Each row of a before or after table is a point. The points were changed in one or more steps. Then noise was added and the rows were shuffled. The steps act on how far a point lies along the listed directions, d1 being the first. What was done? A step turns or swaps two directions, mirrors them in a line or flattens them onto one, adds a multiple of one to another, or multiplies one. Angles are multiples of 10 degrees, from the lower direction toward the higher: turns from -170 to 170, lines from 10 to 170 but not 90. Use the fewest steps. Two steps may share a direction if one is a turn and the other turns, adds or multiplies; they go together, in the order done. Otherwise the lowest direction goes first.

Directions:
(1): [-60  -7]
(2): [  7 -60]
Before (8 x 2)
[[ -1  45]
 [ 10 -39]
 [ -4  32]
 [ 51   4]
 [  5  16]
 [ -5  60]
 [ 38 -52]
 [ 59  -2]]
After (8 x 2)
[[-16  -4]
 [-51 -35]
 [-29  46]
 [-28  55]
 [ 31  31]
 [-40 -23]
 [ 28  57]
 [-26 -18]]
Steps: turn d1 and d2 by 120 degrees

Directions:
(1): [-46  29  31 -16 -11   2]
(2): [-23   4  -9  60  -5  10]
(3): [-24 -29 -15 -16  15  47]
(4): [ -9 -14  24   9  55 -20]
Before (13 x 6)
[[-19  30  13   4  -7 -11]
 [-24  10  11  -5   0   6]
 [ 13   6 -16  10   4 -17]
 [-10  19  12   7   1 -20]
 [ 16   3  -4  11 -16  -3]
 [ 38  12 -12 -34 -41   0]
 [ 18   7  -4  12   2 -15]
 [  1   3   4   8   7 -13]
 [  2  13  -1   3   0 -13]
 [-12   2   4  -5   2   9]
 [ 20  -3  15   1   1  -9]
 [  3  -8 -14   7  18  25]
 [-12  14  12  -4 -15  -7]]
After (13 x 6)
[[  3  19 -14   3 -15 -11]
 [ -6  -6   3  -1  13   5]
 [ 18   1  -5  12 -12  -4]
 [ 11   7  17  -4 -15  -4]
 [ -8   5 -12  -1  -3  33]
 [  6  -6   8   8  16 -17]
 [ 59 -14 -16 -19  -2 -13]
 [-10  -6   9   4  25  -3]
 [  3  13  -1   4   1 -13]
 [ -7  12   6   4  -6  -9]
 [ -5  14  11  10  11 -24]
 [  7  19  -3   5 -15  -8]
 [  0   8   9  17  26 -22]]
Steps: swap d1 and d4

Directions:
(1): [ 32  -2  21   7  35 -14 -28  35  -9 -17 -35]
(2): [ -3  50 -31  37  -1 -19  13  15 -10 -26  10]
(3): [ -9  24 -13 -36   5  17 -13 -10 -60   5 -13]
(4): [-19 -10 -16  38 -31  20 -46  -4   0   8 -29]
Before (13 x 11)
[[  2  -2  -2  -6   6   2   3  -1  -1  -2   9]
 [ 13   0   7   6  -1  -2   0   5   9  -1  15]
 [  3 -16   9 -10   4  -7  -8  -4  -5   7   1]
 [ -1 -16   0 -10   5   3   6  -8   4  12   1]
 [ 11 -29  13  -4   1   2   5  -2  21   5   9]
 [  2 -21  14 -13   1 -13  16   3  11  -1   2]
 [ 18 -15  14  -9  -7   0  -9   9  15   4  -2]
 [  1 -27  12  30 -18  14 -60   4  -3   0 -48]
 [ 13  -6  18 -16   4  -5   5   1  -3   9  20]
 [  3  -1  20 -21  13  -7   6   6  -5   3  10]
 [  9 -22  12 -20  16  -5   8   1  11  -5   1]
 [  8  -6  -3  36  17 -14  -2  23  12 -10 -11]
 [ 42  12  16  23  44 -39 -25  49  -6 -31 -38]]
After (13 x 11)
[[ 27  45   4  -9  33 -33  26  22 -26 -37   8]
 [ 14  -5   8   8  -2   3 -13   6   7   1   5]
 [ 22  -3  14 -15   3  -6   0  16   7  -1   2]
 [  9 -17  19 -11  -4   5 -12  -2  -2  15   9]
 [  2 -27  16 -12   0  -7   3   4   8   2  -7]
 [  2 -14   0  -9   9  -2  12  -4   7  10   4]
 [ -1 -10  -3  -3   1   7  -5  -3   2   2   3]
 [ 19 -22  17  -5  10  -4   8   5  17   0   7]
 [  3  -7   9 -14   7 -11   0  -5 -10   5   5]
 [  6 -29  12 -20  11   1  -6  -1   6  -1  -9]
 [ -5 -13  19 -18  -2   8 -12   0  -5  12  -2]
 [  9  -4  -5  29  21 -10 -12  24  -3  -9 -24]
 [ 25  10   8   6  29 -11 -56  34 -42 -15 -61]]
Steps: turn d1 and d3 by 30 degrees; mirror d2 and d4 in the line at 30 degrees

Directions:
(1): [  6 -11  -3  -8  -7 -11 -39  -9  -4 -46   6  -8  60  10 -38 -22  -2 -10
 -25 -35]
(2): [ 25  13  13  -6   2  -7 -14  -5 -49   4   4 -34   1 -21   3 -27 -15  22
 -36  60]
(3): [-14 -21   2   3  31  40  11  32  10  -2  -9 -37  28 -38  -8 -23  -6  36
  41  -7]
(4): [-37 -24  45  26 -23 -13 -49  -2  11  27  18  15  12 -19  14  10 -41   0
   8   7]
(5): [ -3 -19  14  21  47  -8 -26 -24  13 -40   8   6 -35 -27  -4  27  38  29
 -19   2]
Before (14 x 20)
[[-16 -27   1 -11   9  19  -2  43  -1  17 -24 -17  31 -20  -7 -22 -30   8
   53 -19]
 [ -1  12  18   7  13  26  -3  17 -33  40   2 -51   0 -28  18 -28 -27  34
   18  52]
 [ 15  14   2 -29 -36 -10   6   1 -28  27   6 -23  25  11 -19 -21 -36 -16
  -11  23]
 [-29 -47  27  27  21  19 -38  -8  47 -22  14  15   4 -25 -10  29  31  24
   25 -55]
 [ 27  25   1 -32 -31 -18 -24 -12 -50 -17   7 -38  26  10  -1 -33  -9 -26
  -57  14]
 [ 39  37   3 -21 -19   7  19   8 -33  -5   4 -41  29  11 -13 -35  -4  -3
  -29  21]
 [-15 -32   8  35  23  12 -25  -8  32 -46  15  30  -3  -4 -25  27  25   4
   27 -49]
 [ 17  21 -30   7  11  30  45  -7   4  10  -9  -1 -19  24   4   0  23 -12
    0 -20]
 [  2   6 -29  -6  30   4  36  -7  33 -33  -1  21 -52  16 -15  38  50  -5
   -6 -19]
 [ 26  12   9 -16 -14  -3  20 -16 -31  25  -4  -8 -25   5   8  -1 -16 -11
   -6  35]
 [  2  -8  -3 -17  15  27   3  19  -1 -19 -26 -32  27  -9 -22 -38   1  25
    1  -3]
 [ 19  22 -23 -12 -17   7  23  16  -9   7 -23  -9   4  11  10 -28   1  -1
   -2  19]
 [  6  28  -7 -18 -35 -17 -10 -12 -17  11   6  12   4  17  14 -14 -23  -4
  -15   1]
 [ -3  -3  30   1 -14 -37 -60 -16 -19 -17  12 -14  49 -17 -19 -27 -37   7
  -23   1]]
After (14 x 20)
[[ -2  23  -5 -14 -14   7  14   7  -9  32  -3   5 -13  -3  29 -10 -21  14
   13  12]
 [ 29  34   3 -19 -14  21  41  24 -18  13  -2 -42  21   5  -2 -30  -5   3
   -1  18]
 [ 26  12   7 -17 -22  -6  16 -17 -24  20  -5  -1 -19  13   2   0 -15 -21
   -9  24]
 [-22 -44  31  27  26  15 -52 -16  38 -31  17  12   3 -27 -13  25  31  28
   10 -49]
 [ 11  16  12  -3 -17 -19 -52 -20 -33  -9  12 -21  38  17 -18 -22 -18 -10
  -36  10]
 [ 22  25 -33   2  -5  18  38 -12  -4   7  -7   1  -1  36  -5  -7  15 -26
  -16 -23]
 [  9  12 -29 -13  20   2  39  -2  22 -28  -1  14 -45  17 -15  28  42  -7
  -10 -13]
 [-13 -29  15  36  32  19 -21  -5  24 -35  15  16 -13 -19 -19  20  24  18
   28 -29]
 [ 18  23 -25 -16 -29   4  20  12 -11   5 -24  -3  12  21   7 -28  -2 -12
   -9  10]
 [  1  15   3 -21   1  31  29  30 -26  30  -9 -54 -10 -29  32 -25 -13   7
   13  29]
 [ -4 -22   2 -17  -9 -11 -38  18 -13 -15 -12  -3  52   8 -26 -23 -27 -15
   11 -34]
 [-24 -13  34  14  20   2 -19  10  -1  16   1 -30  10 -55   4 -16 -33  44
   31  16]
 [  6  10   2 -25 -26   4  24  12 -17  40   2 -24  14   1 -10 -17 -35  -4
   10  25]
 [  5  -6  -8 -17   4  18  -5  12   0 -25 -26 -26  36   6 -28 -39   2  13
   -8 -13]]
Steps: mirror d1 and d3 in the line at 50 degrees; multiply d2 by 0.7; add 0.3 times d4 to d5
